Each wall is flat, endless, passes through zero and stands at right angles to its row. A trip goes straight from one point to another. List the walls that it crosses, first one first.
(in the rows, 128 means zero)

Walls:
(1): [100  84]
(2): [106  75]
(3): [122 167]
(4): [ 80 120]
(5): [ 85 110]
(6): [ 77 130]
Trips:
[137 110] to [138 152] => 1, 2, 3
[125 108] to [101 142] => 3, 2
[165  68] to [148 149] => 1, 2, 3

Walls:
(1): [101 143 135  70 114 130]
(2): [129 147 127 109  87 126]
(3): [110 113 136 141 137 138]
(4): [152 138 171  90 133 100]
(5): [199 121 134  83 110 109]
(6): [110 145 117 127 191 113]
Trips:
[129 156 155 165  76  99] to [176 155 144 100 122 133] => 5, 1
[141 106 146 136 165  86] to [164 150 122 134 116 118] => 3, 2, 6
[107 101 169 184 135 156] to [125 140 114  96 139 116] => 6, 1, 4, 3, 5, 2
[115 175 114 133 112 147] to [128 143 131  95  99 134] => 5, 4

Walls:
(1): [100 123 163 160 126 181 133 140 119 119 128]
(2): [114 100 144 131 149 136  92 126 120  91 109]
(3): [ 63 143 151 132 140 148 122 139  91  97 131]
(4): [188 159 119 137 162 119 141  71 146 132 119]
(5): [123 167 119 127 139 129 146 120 115 145 157]
(6): [ 84 151 150 180 135 163 151 129 117 104 123]
Trips:
[140 137 134 184 124 105  92 157 144 136 116] to [110 158 158 133 141 149 130 120 125 124 147] => 3, 5, 4
[ 77 130 134 124 132  91 149 190 118 115 145] to [135 145 157 146 117 115 136  98  97 169 101] => 4, 3

Walls:
(1): [139 111 134 162  96 112 109 161 128  99  92 149 145  94]
(2): [151 132 150 140 179 127 151 134 100 125 125  99 100 141]
(3): [118 143 138 144 113  49 126 125 141 100  90  95  85  66]
(4): [166 147 128 109 165 113 124 113 118 114 168 144 148 120]
(5): [104 159 129 143 149 103 130 144 186 161 137  99  89  98]
(6): [178 121 127 149 169 105 126 156 122 128 149 158  93 137]
(7): [179 136 152 113 153 145 123  85 110  83  79 147 154  80]
(8): [150 169 111 142  89 141 100 160 109 114 107 179 109 173]
(9): [211 124 154 156  98  92 110 131 120 139 145 128 112 123]
(10): [133 124  96 144 170  96 127 144 160 172 135 102  89 187]
(11): [131 159 104 135 162 134 132 150 125 139 139 101 132 177]
(12): [104  98 123 134 131 154 120 132  97 128 111  97 141 126]
Trips:
[102  98 132 130 113 130 183 103  99 119 113 147 127 152] to [ 99 109  98 110 165 191 132 153 138 119 160 144 164 116] => 2, 11, 4
[160 124 125 144 100 131 126 109 109 130 159 132 139  91] to [179 154 112 121 151 136  83 151 166 134  98 150 164 169] => 3, 8, 11, 10
[107 103  85 166  86 121 138  94 137 108 145  81 110 135] to [135 101 113 123 140  89 157 130 147 119 145 131 178 176] => 11, 5, 3, 4, 12, 6
[152  96 145 158 107 106 143 164  81 135 106 136 138 123] to [116  45 158  90 140 158 136 119 187 120 101 135 144 119] => 8, 3, 2, 6, 9

Walls:
(1): [118 134 181 142 136 125 120 152  72 142 118 163 133 162 115 123  95  92
 158 120 110 123 114 166]
(2): [122 115 136 175 121 176 135 119 173  88 121 162 124 114 160 112 126 186
 138  99 102 143 151 118]
(3): [111 153 122  86 129 115 127 128 104 122 131  82 140 124 105 155  98 144
 154 100 141 138 100 124]
(4): [163 180 125 154 109  94 147 124  97 126 111 123 127 109 146 106 158  74
 113  93 130 107 119 126]
(5): [108 126 142 170 116 145 113  73 150 144 130 124 106 140 171 161 130 142
 128  74  87 119 137 171]
(6): [ 95 102 155 103 126 123 129 122  92 109 106  90 165 157 200  74 109 108
  92  90 138 150 107 114]
(7): [107 102 127  98 127 119 169  97 126 164 153  95 143 168 145 142 129 100
 112 133 177  85 112  93]
(8): [123 128 140 158 196 154 131 123 106 112 167 130  87 118 103 128 143  90
  98 147 134 120 121 185]
(9): [122 136  80 130 165 113 123 164 209 139 132 118 167 111 115  96 158 133
  90  84  72 150 147 144]
(10): [ 92 109 115 150 120 118 155  72 120 100 108 125 106 107 152  98 113 164
 110 118  56 177 157 128]
(11): [140 127 134  65 168 142 148 134 131  99 129 127 113 139 144 110 112 121
 177 150  94 161 116 124]
(12): [121 147 148 147 113 106 150 166 117  83  56  69 111 123  96 130 114 124
 104 122  95 133 117 142]
Trips:
[153 107  95  79 148 120 110  82 103 135 120 120 119  93  93 135 165 113
 138 136 119 132 121 115] to [107 167 114 118 206 149 100 168 144 133 154 167 128 117  87 134 107 128
 178 145 105  89  82 150] => 10, 9, 4, 7, 1
[135 118 155 142 120 177 111  91 191 149  85 117 142 138  99 158 132 130
 106  81 111 137 152  99] to [102  65  97 151 134 191 181 109 136  98 139  83 118  89 158 127 121 113
 124 121 153  91  84 152] => 7, 6, 8, 9

Walls:
(1): [147 135 187 119 171 158 124 110 149 117 152  87 114 124 126 174 109 147
 204 156 109 118 105 131  95 133 154 127 158 133 144 126 149 113 105 126
 145 106  66 112  91 138 119 103 122 157 122 106]
(2): [136 129 111 110 127 103 161  90 133 121 157 165 138 129 122 111 111  65
 118 100 130 153 180 161 112 144 147 136 123 138 129 109 117 105 140 116
 136  86 122 123 164 137 151  87 121 118 135  88]
(3): [100 180 125 104 118 126 152 132 146 132 133  75 116 155 116 129  93  91
 141 121 142 166 146  93  92  97 130 161 100 141 138 128 156 116  85 121
 100 132 151 115 135  70 156 133 133 128 138  96]
(4): [124 136  88  96  92 156 114 156 123 102 122 160 144 141  93 119 129 103
 126 138 122 127 140 102 125 144 187 162 145 111 138 123 108 123 119  87
 106 120 134 101 144 113 112 102 148 110 134 144]
(5): [124 124 153  97 152 127 129 143 149 105  94 113 168 145 112 125 108 112
 114 121 107 167 140 121 111 152 132 142 137 154 159  79 111 126 164  97
 117 154  93 133 122 144 119 137 104 138 152 187]
(6): [119 108 110 122 142 125 120 101  85 145  99 112  89 129 127 160 147 151
 163 121 116 128 123 133 154 152 162  94 154 147 155 108  74 121 115 140
 128 116  99 198 119 109 112 151 135 162 176  87]
(7): [107  83 137 150  95  89 143 130 108 139 117 103  90 157 169 122  80 141
 118  95 156 149 155  91  97  90 110  59 142 119 115 149 101 105 107 146
 155 185 114 120 138 116 123 111 118 145 112 174]
Trips:
[109  97 120 141  73 110 117 146 133 168 130 175 127 122 138 146 109  85
  90 129 102 178 150 134 139 135 120 130 100 105 112 137 111  87 136 183
 165 119 150 121  70 131 180 126 169 132 124 167] to [ 91 144 135  88 119 140 136 102 145 130 146 118 166 128 156 168 130 124
 103 103 133 134 110  92 111 110 125 158 140 139 156 148  66 120 118 141
  96 144 154 121  76 123 104 154 123 122 155 152] => 4, 3, 5, 2, 6
[109 144 109 138 169 143 174 113  98 136 130 130 130 121 128 169 107 167
 161  77 104 157 127 109 192 111 120 121 111 143 124  89 110 152 102 107
 107 102 194 116 150 131 145  99 169 131  91 114] to [149 127 106 100 113  48  88 137 167 149 135 137 149 150 133 146 114  20
 170 148 165 178 108 108 153 121 139 116 132 119  62 177  94 169 158  74
  86 140  92 122 127 125 159 124  96  90 136 209] => 4, 6, 7, 5
[ 92 156 185 127 119 142 104 149  79 128 131 147  69 117 163 134  77  97
 114 106 134 116 153 150 135 118 119 100 129 119  93 160  97  67 144 121
 157 102 104 119 118 107 126 128 157 121 154 107] to [162 134  97 156 115 139 155  93 135 113  98 123 148 160 140  89 134 117
 129 141 109  85  90 114 107 144  97 130  75 121 111 151  78 109 160 154
 111  89 130 149 184 149 167 136  85  95 117 102] => 1, 3, 6, 7
[152 126 171 121 165 144 116 151 160 133 143  81 151 143 130 127 140 140
 125  93 163 105 100 169 106 128 124 110 138 139 139 110 134 100 135 101
 118 130 127 160 100  77 145 147  87 113 171 113] to [147 132 107 100 156  96  83 133  98  97 108 110 181 140 121 140  91 157
 155 159 126 175 116  91 114 152 112 139 128 123 149 161 126 136 158 113
 109 134 132  71 191 128 118 190 108 113  97 168] => 6, 4, 1, 7
[111 119 146 115 182 104  90 124 108  80 122  89 128 187 163 114 100 155
 118 113 158 169 130 130  81  71 128 111  99 164 150 113 105 118 168 127
 122 113 112 118 140 123 122 109 107 143 164 114] to [149 150 134 183 137 126  90 174 133 129 111 122 130 109 115 121 135 124
 160 132 165 119  95 146 105 169 178 139  78 153  98  81 100 136 142 167
 163 144 133 139 127 139  95 151 145 113 104 151] => 2, 3, 7
[100 149 117  98  53 126 119 117  44  70 109 150 114  96 139 159 128 117
 101 115 121 139 175 184 143 152 130  99 158 127 130 142 100 128  85 165
 129 143 115 153 140  91 123 120 154 101 147 179] to [127  93 125 135 135 106 143 106 130 144 153 130 128 150 163  88 173  82
 134 192 128  73 152 134 102 153  85 101 102  93 132 144 115 145 133 158
 147 143 137 110 143 129 117 131 129 134 115 126] => 4, 6

Walls:
(1): [135 124 124 143 150 198 105 134 126 187 101 124 114 114 102  66 106 128
 154  70 126 127 108 148 148 137 176 103 181 148 134 184  95 131 121 127
 104 133 139  84 120  84 121 105 119  86 145 136]
(2): [125 160 147 141 138 118 148 135 142 108 174 116 135 136 137 149 192 119
 140 136 171 105 141 180 143  83 121 153 133 113 168 105 161 146 131 111
 138 149  82 107 109 107 156 188 119 119 162 154]
(3): [120 169 138 162 139 117 189 135 131 156 170 126 123  90  96 147 108  67
 130 107  99 135 113  87  91 135 100 184 112 150 130 142 120  99 144 139
 117 155  93 173 152 144 147 128 182 173 138 131]
(4): [133 149  94 110  99 125 151 165 150 119 144 109 101 190 140  93 150 109
 136 118 163 133 102 139 161 105 139 169  65 149 174 143 108 102 126 111
  92 136 152 116 102 154 122 142 138 139 149 125]
(5): [147  79 148 109 145 132  90 116 150 134 131 164 112 141 112 149 166 109
 124 130 120 140 153 133 149 148  98 165 147 124 148 160 151 114 130 127
 119 160 108 117 134 101 130 121 107 116 144 178]
(6): [105 112 140 135 107 187 138 174 147 133 111 123 122 131 140 104 175 106
 109 156 125 159 151 149 100 142 117 144 138 123  76 154  95  79 156 124
 129 147 122 102 106 142 133 146 125 154 150 104]
(7): [131 138 154 117 172 140 115 120 176  73 164 106 144 115 112 132 146 141
 148 178 142 100 125 125 113 149 109 144  80 178 118 161 137  87 118 134
 106 175 147  78 118 145 182 118  86 172 124 186]
(8): [139  91 115  89 123 114 176 147 145 153 136 128 120 146 139 104 105  87
 113 134 120 161 144 107 151 163 118 110 112  67 135 192 143 110 136 126
 136  86 130  56 103  77 148 146 102 111 167 120]
Trips:
[122 145 101 138 127 152 145 179  85  99 183 124 137  74 135 122 114 136
 141 143 145 109  84 107 162 183 135 135 186 175 139 150 147  85 152 120
 103 109 126 160 133  89 149 147 138 135 147 121] to [ 95 108 144 112 101 105 130 121 117 128 137 120 100 160 143  81 130 125
 129 139 165 139 140  63 114 119  99 124 138 120 110 105 159 141 121 130
 169 132 115 131 138 126 150 123 121 103  58 126] => 4, 6, 2, 1, 7, 3
[100 133 125 154 119 122 100  76 115  96 142 140 137  82 148 141 106 118
 124 175 101 152 156 116 152 158 106 109 119 127  96 142 187  76 160 188
 118 111 108 131 149 157  92 132 106 150 119  93] to [136 125  64 138 166 101 130  68 159 116 162 112 108 146  94 141 147  60
 120 149 124 134 140  86 112 154 161 155 165  77 116 141 146 125 156  76
  89  86 163  98 130 112 161 152 169 114 150  90] => 7, 2, 4
